Each row is a point. The points of each table are mixes of a few directions, plus a little noise. Count the directions of each table, and those that both share. Where both have some left over, give the other angles between the two spaces (their principal angles), to ten degrees, smallest first.
In the rows, zero is written as 128.

First, 5 rows:
[[121 162 149]
 [147  44  74]
 [132 111 117]
 [128 125 126]
 [112 198 173]]
Second:
[[167 123 149]
 [111 157  76]
 [ 66 103 146]
 [ 61  91 161]
 [189 164  94]
 [175 147 116]
 [126 111 154]]
Directions: first 1, second 2, shared 0; angles 90

First:
[[151 178 116  91  97 140]
 [148 145 110 127  99 167]
 [ 18  32  83 159  75 124]
 [156 143 159 160 170 126]
 [163 155 156 144 164 126]
 [168 106 147  84 179 105]
 [ 92 137 126 132 110 108]]
Second, 9 rows:
[[153 130  73  99 116  91]
 [117 119 165 161 143 152]
 [139 164  97 126  70  85]
 [ 85 126 144  35 162 183]
 [124 106 128 106 163 147]
 [149 102 155 224 145 124]
 [124 133 101  72 129 126]
 [168 101 134 234 137 101]
 [ 92 171 152  96  87 144]]
Directions: first 4, second 3, shared 1; angles 30, 90

First, 7 rows:
[[143 170 132 141 161 102 151 103]
 [118 150 102 153 133  79 141 171]
 [127 135 118 117 140 102 117 182]
 [134 139 136 118  65 183 138  42]
 [139  71 142  59 104 182  68 110]
 [115  38 110 123 140 116  77 134]
 [121 193 155 185 153 132 205 155]]
Second:
[[183  77 164  78 202 185 160 101]
 [165 141 121 129 156  99 126 151]
 [138 154 111 145 125  87 117 153]
 [128  97  97  77  89 132 100 124]
 [124 159 149 148 137 135 152 199]
 [ 90  81 166 242 163 137 137  58]
 [116 187 166 113 141 165 174 138]
 [ 94 136 113 181  97  95 108 125]
 [142 140  97  46 101 124 110  61]
 [100 109  96 120  67 120  98 171]]
Directions: first 5, second 5, shared 3; angles 30, 40

First:
[[131 109 131 104 128 129 143 146 116 144 142]
 [108 136 129 120  79 127 117 158 119 141 162]
 [116 102 135  94 127 117 130 151 124 159 164]
 [127 123 150 126 126 140 118 110 135 140 100]
 [117 122 131 120 141 116 119 125 142 136 142]
 [144 188 101 241 175  84  40  29 133  78  85]
 [165 103 114 142 191  86 103  93  84 144 135]
 [131 109 153  91 117 173 177 146 144 133  93]
 [116 129 124 100 139 156 188 155 178  98 121]
 [127 160 112 142  56 153 146 168 106 106 136]]
Second:
[[122 113 127 124 119 135 136 144 132 131 138]
 [ 96  56 121 109  84 160 167 207 150 142 176]
 [108  84 123 116 101 148 152 177 141 137 158]
 [136 145 130 133 139 120 119 109 123 125 116]
 [121 112 126 124 118 135 137 146 133 131 139]
 [147 172 133 139 155 108 104  80 115 120  99]
 [114  97 125 120 109 142 145 162 137 134 149]
 [131 135 129 130 132 125 124 120 126 127 123]
 [177 237 139 157 195  79  69   7  95 107  54]]
Directions: first 5, second 1, shared 0; angles 30

First, 11 rows:
[[165  93 167 174 173 116 183 153  74 106 183 147 141 112]
 [171  88 173 181 181 115 191 156  66 102 190 150 143 109]
 [188  71 193 203 202 109 217 167  41  90 216 160 150 102]
 [106 149 105 100  99 135  94 113 161 142  95 116 120 138]
 [153 104 156 160 160 120 165 145  90 111 166 141 137 118]
 [ 73 181  69  59  60 145  46  92 208 163  48  99 108 152]
 [116 140 116 113 114 132 110 119 146 135 111 122 124 133]
 [132 124 133 133 134 127 135 131 121 125 134 131 130 126]
 [ 96 158  94  88  89 139  81 107 174 148  81 112 117 142]
 [ 82 173  79  70  71 142  60  99 195 156  61 104 111 148]
 [126 130 125 125 125 129 123 127 132 129 124 127 128 129]]
Second, 8 rows:
[[176 124 156 163 106 111 130  73  67  67 121 112 116 107]
 [145 171 187 184  82 124 129  95  68 131 137 144 166 120]
 [156 109 169  98  22 119  66 146 170  68 182 157 129  91]
 [120 155  95 145 157 152 162 138 135 193 106 116 127 132]
 [ 58  92  75 115 191 115 112 130 138 112 166 132  80 183]
 [ 85  92  77 105 191 125 147 116  93 153 118  90  47 154]
 [132 103 156  52 128 125 118 173 172 132  93 132 161 116]
 [152 178 111 161 146 155 158 151 180 169  99 141 199 122]]
Directions: first 1, second 6, shared 0; angles 60

First, 8 rows:
[[ 98 147 120 166 142 151 215  88 132 114 114 158 173 116 126 147 122 139]
 [116 173 131 146 146 145 196 100 139 129 123 146 163 125 117 127 128 127]
 [134  99 146  86  91 130  31 149 111 130 152 114  93 129 116 132 131 144]
 [130 196 156 148 162 166 197 100 139 143 149 166 154 130 117 124 125 127]
 [122 135 107  90 100  99 103 131 134 125 101  87 135 126 101 112 145 121]
 [151 177 134 177 193 139 223 121 150 144 132 158 143 141 154 111 120 101]
 [128  10 134 122  88 129   7 164  90 111 157 130  68 123 162 165 111 159]
 [146  86  94  87 102  67  50 170 130 128  98  64  95 136 131 104 143 106]]
Second (9 x 18):
[[188 165 163 125  86 150 120 166 115 143 165 130 102 128 110 126 177 145]
 [127 116 118 136 173 130 123 118 151 137 118 123 129 161 158 110  99 101]
 [130 204 148  74 157 121 117 109 129 146 162 150 146 121  97 103 101 109]
 [ 95 136  78  90  66 146 126  74 148 105  74  75 203 154  83 127 146 137]
 [ 84 117 190 108 120  95  82 160  72 128 174 176  61  37  97 161 124 168]
 [190  99 128 197 129 130 169 180 127 132 132 130  90 139 177 133 161 126]
 [157  68 156 175 151 157  88 167 136 145 142 125  62 165 183 129 132 127]
 [ 76 138  97 101 144  63 151 110 123 113  94 122 152  82 105 124 107 114]
 [106 110  73 148 125 159 176  68 151 102  90 121 206 165 143 139 106 125]]
Directions: first 4, second 6, shared 3; angles 30

First (10 x 24):
[[178 173 162  90  93 118 115 152 135 125 126 121  78 126 153 160 104 140
  182 136 146 151 134 177]
 [103 135 121 125 139 118 129 123 127 101 125 136 134 113 119 112 148 133
  133 128 119 124 139 124]
 [131  90 112 145 115 140 133 140 122 156 129 147 162 129 127 135 125 146
   97 136 122 113 123 113]
 [ 81 144 131 114 148 106 127 118 133  63 131 147 132 101 116 116 146 140
  150 140 110 135 144 130]
 [123  96 145 131 120 133 126 134 134 121 144 152 147 132 136 164  90 142
  121 155 118 141 111 127]
 [147  99 130 152 133 152 131 118 128 174 135 108 132 162 132 140 100 100
   96 120 138 129 101 111]
 [154 120 142 121 103 132 124 146 130 143 133 138 125 133 143 158 101 142
  134 142 132 136 121 143]
 [147  93 128 147 120 148 130 131 127 169 135 127 143 151 135 148 101 122
   99 131 132 126 107 116]
 [ 85 214  81 105 159  90 133 113 115  73  89 106 102  76  94  26 249 126
  165  81 126  95 194 131]
 [130 116 126 150 151 144 132 105 129 155 132  98 124 157 124 121 117  89
  103 111 136 129 108 108]]
Second:
[[193 141 151 146 104 145 118 193 100  92  96 214 119 140 126 120 131 143
  169 162 107 154 138 141]
 [ 48 126  91  88 124 119 133 102 143 141 150  84 149  87 125 115 157 137
   96 118 142  90 155 124]
 [168 123 145 133 113 109 127 134 134 138 127 135 122 131 142 165 104 158
  146 127 124 139 110 145]
 [ 51  84  89 148 163 128 142  90 132 129 142 117 182 115 106 104 151 124
   70 118 114  98 126  83]
 [ 59 112 101 124 163 118 138  67 149 153 153  58 145 122 121 118 137 105
   83  96 139 101 121 102]
 [158 147 146 116 109 132 121 148 126 126 123 136 105 132 139 139 117 130
  153 136 135 142 131 149]
 [129 108 123 142 127 119 132 131 126 125 126 150 149 122 126 136 129 152
  122 132 115 124 123 121]
 [112 121 142 110 126 143 124 111 144 148 155  93 118 142 140 154  89 102
  115 134 147 137 113 133]
 [166 160 152 122 117 153 118 158 117 115 115 143  91 149 132 117 120  97
  157 142 139 153 135 144]
 [194 158 139 152 133 114 125 145 112 114  96 151 100 140 124 113 146 133
  169 111 118 143 126 138]]
Directions: first 4, second 5, shared 3; angles 80

First:
[[159 112 137 143 158 141 166  72 123 122 135  95  89 100 112 151 123  72
  176 132 122 109 195  54 134 143 192 184 120  99 135 201]
 [120 133 126 123 119 125 117 144 130 129 126 136 139 134 132 122 130 144
  114 127 130 132 106 149 126 125 110 112 129 137 124 107]
 [ 78 155 113 102  80 107  66 220 136 136 116 183 189 173 154  91 139 219
   51 122 137 160  19 249 117 104  22  40 143 174 114  10]
 [101 143 120 113 102 117  96 177 133 132 121 156 160 154 141 108 134 178
   86 125 134 145  70 193 121 113  71  81 137 153 121  64]
 [153 115 136 141 151 138 159  85 124 125 135 102  98 105 115 147 122  82
  165 131 124 113 182  69 134 139 179 170 121 105 134 187]
 [126 128 128 128 127 127 125 132 128 129 128 130 130 129 128 127 129 131
  126 129 129 129 124 132 127 127 126 124 129 130 127 124]
 [171 105 140 149 169 145 180  50 121 121 138  82  75  90 107 160 119  51
  193 134 120 102 219  25 136 148 217 204 115  89 139 228]
 [119 133 126 124 118 124 116 146 129 129 125 138 140 136 132 122 130 146
  112 127 130 133 107 153 126 124 108 111 132 137 125 105]]
Second, 9 rows:
[[ 88  96 142  96 172  83  72 185  83 144 116 145 146 157 136  82 169 133
  135 162 138 204 139 124  77  91 102 132  73 150 108  61]
 [146 156 129 140 105 116  99 164 132 139 110 124 118 126 120 134 139 131
  118 144 102 149 126 132 147 122 128 117 129 132 126 100]
 [160 161 107 158  96 153 173  78 169 115 129 112 117 102 123 171  84 115
  123 109 110  71 125 120 178 155 168 126 164 112 147 200]
 [159 164 142 142  66 145  95 183 139 140 124 133 108 130 116 132 154 162
  102 121 109 132  97 172 150 131  83  97 164 129 127  57]
 [ 66  29 155  73 212 139 154  91  75 117 172 149 149 155 145  76 154 130
  165 108 202 134 144 119  36 116  92 162  93 128 112 121]
 [ 84 173  63 131 100 111 150 109 183 109 111 158 204 138 161 144  48 168
   64 115 126  90  44 193 167 134 127  63 150 158 140 176]
 [145  92 155 124 134 182 175  77 121 116 170 121  96 118 119 131 141 122
  156  90 161  80 145 120 108 150 114 156 156 101 131 145]
 [193 113 165 153 148 143 139 103 106 138 132  79  50  93  92 150 162  59
  193 145 105 135 227  33 133 139 191 201 115  88 132 160]
 [111 168  94 135 120  80  95 161 145 134  89 135 163 134 140 132 101 134
   97 159  97 160 105 139 155 112 147  98 108 153 129 129]]
Directions: first 1, second 4, shared 1
